Each point is reached from the start by the listed moves, each made once or not at all, plus a little noise. Is the number of moves made odd or even? Then give how often each move was made.
In the rows, 128 means zero.

Moves:
(1): [147 173 178 148]
(2): [131 144 127  55]
(3): [ 88 122 151 120]
Start: [102  74 130 124]
Points:
[ 66  83 151  44] -> even (0, 1, 1)
[105  75 130 127] -> even (0, 0, 0)
[ 86 128 202  62] -> odd (1, 1, 1)

Moves:
(1): [137 112 161 138 124 120  92 156 118]
(2): [143 107 179  46 173 140 111 140 138]
(3): [128 174 111 120 126 119 119 104 167]
(4): [ 66 169  86 107 147 136 144 149 156]
(5): [156 121  91 138 114 104 115 152 110]
(6): [142 134 133 117 119 167 124 122 144]
(7): [126 162 144 167 155 113 159 127  94]
(8): [169  91 130 121 176 133 129 112 173]
(9): [140 145 108 131  93 133 164 119 170]
Start: [138 165 130 140 119 107 162 109 108]
Points:
[185 196 105  71 199 135 210 133 199] -> odd (0, 1, 0, 1, 1, 1, 1, 1, 1)
[222 172  93 183 145  76 216 111 144] -> even (0, 0, 0, 0, 1, 0, 1, 1, 1)
[198 161 159 188 156  94 194 110 151] -> even (1, 0, 0, 0, 0, 0, 1, 1, 1)
[117 249  46 172 119  79 230 142 129] -> even (0, 0, 0, 1, 1, 0, 1, 0, 1)
[127 194 148  96 191  78 142 194  84] -> odd (1, 1, 0, 1, 1, 0, 1, 0, 0)
[189 154 194 117 171  74 125 173  58] -> even (1, 1, 0, 0, 1, 0, 1, 0, 0)
[146 163 121  30 199 140 198 117 235] -> even (0, 1, 0, 1, 0, 0, 0, 1, 1)

Moves:
(1): [136 142 126 123 123 122 129 138 142 119 142 128 112  80 133 115 132 138
 101]
(2): [106 131 149  90 129 116 122 118 161 124 147 142 138 127  97 121 112 129
 127]
(3): [133 130 128 117 122 137 140 113 124 123 123 137 122 138 128 144 152 148
 123]
(4): [121 126 124 114 115 128 115 134 138 148 136 129 130 144 129 132 119 136
 127]
(5): [135 133 147 122 148 107 113 128 120 135 135 131 137 131 123 141 118 149
 139]
(6): [120 136 133 126 147 147  97 114 104 110  92 123 123 142 126 128  99 114
 105]
(7): [144 139 133 123 153 145 146 117 123 145 112 121 129 141 128 117 119 123
 110]
(8): [103 117 120 127 130 127 119 110 133 133 128 130 115 119 147 128 123 127
 118]
(9): [114 137 121 148 113 128 109 121 105 114 164 126 122 126 146 140 126 138
 103]
(10): [132 116 123 111 127 130 141 160 123 118 124 119 123 122 116 127 110 133
 122]
(11): [120 138 122 118 136 147 139 109 116 130 139 128 123 116 101 124 159 119
 126]
(12): [143 124 120 103 149 142 127 113 143 133 124 137 108 126 127 124 129 108
 119]
(13): [121 141 139 141 148 131 153 162 125 108 122 137 132 104 149 138 141 137
 140]
(14): [141 123 112 126 122 130 131 140 143 129 138  99 105 137 129 126 122 126
 157]
(15): [135 130 125 126 123 137 141 124 123 126 120 130 130 121 127 137 127 126
 131]
(16): [128 131 131 124 140 134 111 120 132 128 133 143 143 141 122 123 127 143
 135]
(17): [150 116 142 121 117 155 143  98 130 132 134 102 131 134 130 137 148 131
 146]
(18): [129 127  96 118 127 109 117 141 129 138 132 119 141 120 125 131 129 134
 102]
Start: [135 117 143 132 127 170 122 137 121 111 116 121 114 142 115 125 130 102
 123]
Points:
[125 109 136  42 136 152  88 112 158 105 192  99  90  74 109 140 105 136
  49] -> odd (1, 1, 0, 0, 1, 0, 0, 1, 1, 1, 0, 1, 0, 0, 0, 0, 1, 1)
[140 124 133 115 120 232 145 138  93  46 125  72  48  88 170 161 131 138
  91] -> even (1, 0, 1, 0, 0, 1, 0, 1, 1, 1, 0, 0, 1, 1, 1, 0, 1, 0)
[128 141 110  36 158 189 125 145 181 124 150 132 112 124  68 127 143 109
 137] -> odd (0, 1, 0, 1, 0, 0, 0, 0, 0, 0, 1, 1, 1, 1, 1, 1, 0, 1)
[147 120 118   7 188 234 109  75 166 108 125  76  65 111  60  86 101  93
  60] -> even (1, 1, 0, 0, 0, 1, 1, 1, 0, 1, 1, 1, 0, 1, 0, 1, 1, 1)
[155 106 174  23 178 205 167 123 179 129 130  93  73 157 108 149 113 143
 142] -> odd (0, 1, 1, 1, 1, 0, 1, 1, 0, 1, 0, 1, 1, 1, 0, 0, 1, 0)
[150 119 168 110 151 232 157 144  87  65  69 101 104 142 126 157 134 130
 119] -> odd (0, 0, 1, 0, 0, 1, 0, 0, 0, 1, 0, 0, 1, 0, 0, 0, 1, 0)
[139 132 132 108 125 170  63 173 102  90 150  79  65 131 120 138  60 139
  79] -> odd (1, 0, 0, 1, 1, 1, 0, 0, 1, 1, 0, 0, 0, 1, 0, 0, 0, 0)
[119 122  82 105 140 183  90 151 138 117 161 118  88 132 163 151 123 124
 107] -> odd (0, 0, 0, 1, 0, 0, 0, 1, 1, 0, 0, 1, 1, 1, 1, 1, 0, 1)
